Each row of a before or after table is a point. The points were changed in one or more steps. Then noise was added and the rows were shuffled. The steps act on columns, c1 being the first. Name the steps. A step turns or swaps two columns, mirrors them in a line or flattens them onto one, adds a multiple of one to another, or multiplies or shifts one. Angles are multiples of 10 degrees, from the lower column toward the higher: turns from -170 to 170, lines from 10 to 170 but not 90. Use the fewest steps. Two steps may share a column if one is a turn and the other turns, adds or multiplies; they go together, in the order done. Otherwise the lowest column goes first.
In the rows, 128 means zero.

Before (8 x 2):
[[203 162]
 [116 150]
 [176 107]
 [120 110]
 [133 136]
 [144  77]
 [104 105]
 [106 130]]
After (8 x 2):
[[130 140]
 [177 194]
 [175 132]
 [119  92]
 [164  96]
 [132 107]
 [107 113]
 [106 138]]
Steps: turn c1 and c2 by 30 degrees

Before, 14 rows:
[[142 135 149  95]
 [145  68 139 144]
 [118 185 105 152]
 [113  82 177 154]
 [117 171 139 134]
 [101 129 155 125]
 [165 173 122 180]
 [138 170 165 148]
 [160 187 127 140]
 [115  97 165 160]
 [138 215 120 123]
 [139 101 190 145]
 [131 131 111 100]
 [134 120 126  93]]
After:
[[117 133 138 101]
 [159 100  80 159]
 [141 171 129 111]
 [121 185 154 126]
 [158  83 111 178]
 [127  69 105 174]
 [120 216 125  79]
 [125 120 125  96]
 [133 137 105  88]
 [110 172 103 156]
 [153  98 112 174]
 [141 170  99 127]
 [113 186 103 111]
 [156 131 130 124]]
Steps: turn c1 and c3 by -130 degrees; multiply c1 by 0.7; add -0.5 times c2 to c4

Before, 8 rows:
[[103 133 136 126 151 146 164 125 156]
 [122 154 150 202 143 137 137 164 105]
 [ 96  71 140  68  86 114 102 149 138]
 [ 96  88 144 123  84 129 112  68 150]
 [174 111 138 136  69 125 142 165  40]
 [161 131 107 174 173 107 144 168  73]
 [116  86 169 109 164 155 120 134 159]
 [174 131 126 160 106 138 124 171 125]]
After:
[[141 132 130 132 160 167 131 137 148]
 [ 79  73 151 189 146  96 129 121 135]
 [179 131 135  85 112 131 157  83  88]
 [140 152 170  56 139 137 128 115 115]
 [ 88 109 160 123  64 141 134 106  68]
 [ 78  90 101 133 143 115 119 187 143]
 [121 130 156  95  77 131 116  93 128]
 [157  85 165 147 152 135 104 148 150]]
Steps: turn c1 and c5 by -70 degrees; mirror c3 and c8 in the line at 20 degrees; multiply c4 by -1; turn c6 and c7 by -60 degrees; multiply c9 by 0.7

Before (8 x 14):
[[121 132 149 157 178 156  96 125 114 121 101 125 103  92]
 [134 150 117 116 124  90 135 124 160 110 151 145 108 146]
 [150 153  99 133 131 129 123  90 133 128 153 108 137 139]
 [103  97 131 154 159 130 130 121 165 127 112 124 112 125]
 [149 134 109 149 146 108 153 121 112 117 156 131 139 118]
 [ 99  89 123 136 143 132 131  97 134 151 154 109 132 114]
 [151 130 156 127 124 140 148 119 131 114 128 105  90 130]
 [135 128 147 164 126 107 146 130 155 155 123 110 108 124]]
After, 8 rows:
[[103 111 133 194 161 129 158 125 164 128 113 122 111  80]
 [ 98  99 123 149 141 126 155  97 135 109 154 110 133  92]
 [135 140 115  96 125 104 109 124 160 146 149 142 108 171]
 [147 111 109 178 146 107 115 120 112 148 156 131 140 101]
 [133 107 144 220 128 109 116 130 155 109 122 112 108 140]
 [123 158 149 200 178 133 141 127 114 124 104 122 105  10]
 [150 147  98 137 132 135 113  94 134 126 154 104 138 130]
 [152 117 154 126 124 138 119 115 131 149 129 108  90 131]]
Steps: turn c7 and c10 by 160 degrees; turn c2 and c7 by -60 degrees; multiply c4 by 2.5; turn c6 and c14 by -30 degrees; add -1.5 times c5 to c14

Before:
[[113  56 112 134 100  85 119 140 126 144 107 154 196 102 148 172 161 132
  174 150 163 114 157 124]
 [108 141  78 108 127 187 128 110  92 104 183 127 147 157 101 183 159 159
  125 113 103  91 137 131]
 [149  85 148 112 110 167 102 127 133 154  77 135 114 103 124 167 139 141
  146 167 170 166 121 118]
 [168  95 162 182  85 123 171 148  98 127 132 139 197 119 173 127 146 135
  151 111 235 106 148 116]
 [147 106  92 158 174 144 109 132 133  90 125 156 204  65 125  69 119  93
  121 147 153 117 141 168]
 [100 124 149 100 183 124 162 103  98 144  86 209 126 124 122 144 160 147
  164 113 132  80 156 124]
 [165 124 131 111 122 166 196 111 140 122 112 170 118 158 196 140  91 155
  119 163 132 142  75 124]
 [152 110 105 156 102 121 104 141 153 129  81 153 161 123  75  79 125 150
   98 168 135 131 166 165]
 [120 152 121 142  77  80 108 125 125 111  72 160  90  67 113 134 192 141
  160 163 101  57  98 111]
 [113  82  48 179 125 136  93 144  96 113 162 101 137  66 138 125 124 142
  118 137 102 122  98 122]
 [121 178 119 105 146 158 108  96 102 128  91 151 162 106  85 157 138  55
  150 112 151 162 117  90]]
After (11 x 24):
[[112 115  48 178 125 134 185 145  95 113 161 100 139  65 138 159 123 116
  116 135 109 121 136 117]
 [165  80 131 112 124 167  74 111 139 123 113 171 119 159 196 167  90 114
  120 163 130 140 154 103]
 [151 129 106 156 102 119 159 141 154 129  82 153 161 124  73 119 128 155
   96 168 134 131  86  95]
 [122 177 120 103 146 157 112  96 103 128  89 151 162 106  83 124 140 117
  152 110 146 159 150 209]
 [111  79 110 135 102  82 180 142 124 144 107 153 194 102 149  81 160 121
  173 151 153 112 144 127]
 [103 104 150 100 183 124 105 103  97 145  87 209 126 125 123  95 161 119
  163 111 130  79 129 109]
 [149 122  94 158 174 142 156 130 131  92 124 155 203  64 123 146 118 180
  121 146 147 116  90 145]
 [108 136  77 107 127 190 119 110  91 104 181 126 147 157  99  91 159 121
  124 114 110  90 161  97]
 [120 159 121 143  74  80 126 126 126 111  72 161  88  64 116 151 191 108
  160 163 112  56 141 122]
 [168  75 163 184  86 124 117 150  99 126 133 137 199 118 172 114 147 116
  153 112 204 105 119 124]
 [149 113 149 113 109 165 174 126 133 154  75 135 115 104 123 112 141 114
  147 169 156 166 156 117]]
Steps: mirror c2 and c7 in the line at 160 degrees; turn c16 and c23 by 120 degrees; multiply c23 by 0.7; turn c18 and c24 by -110 degrees; multiply c21 by 0.7
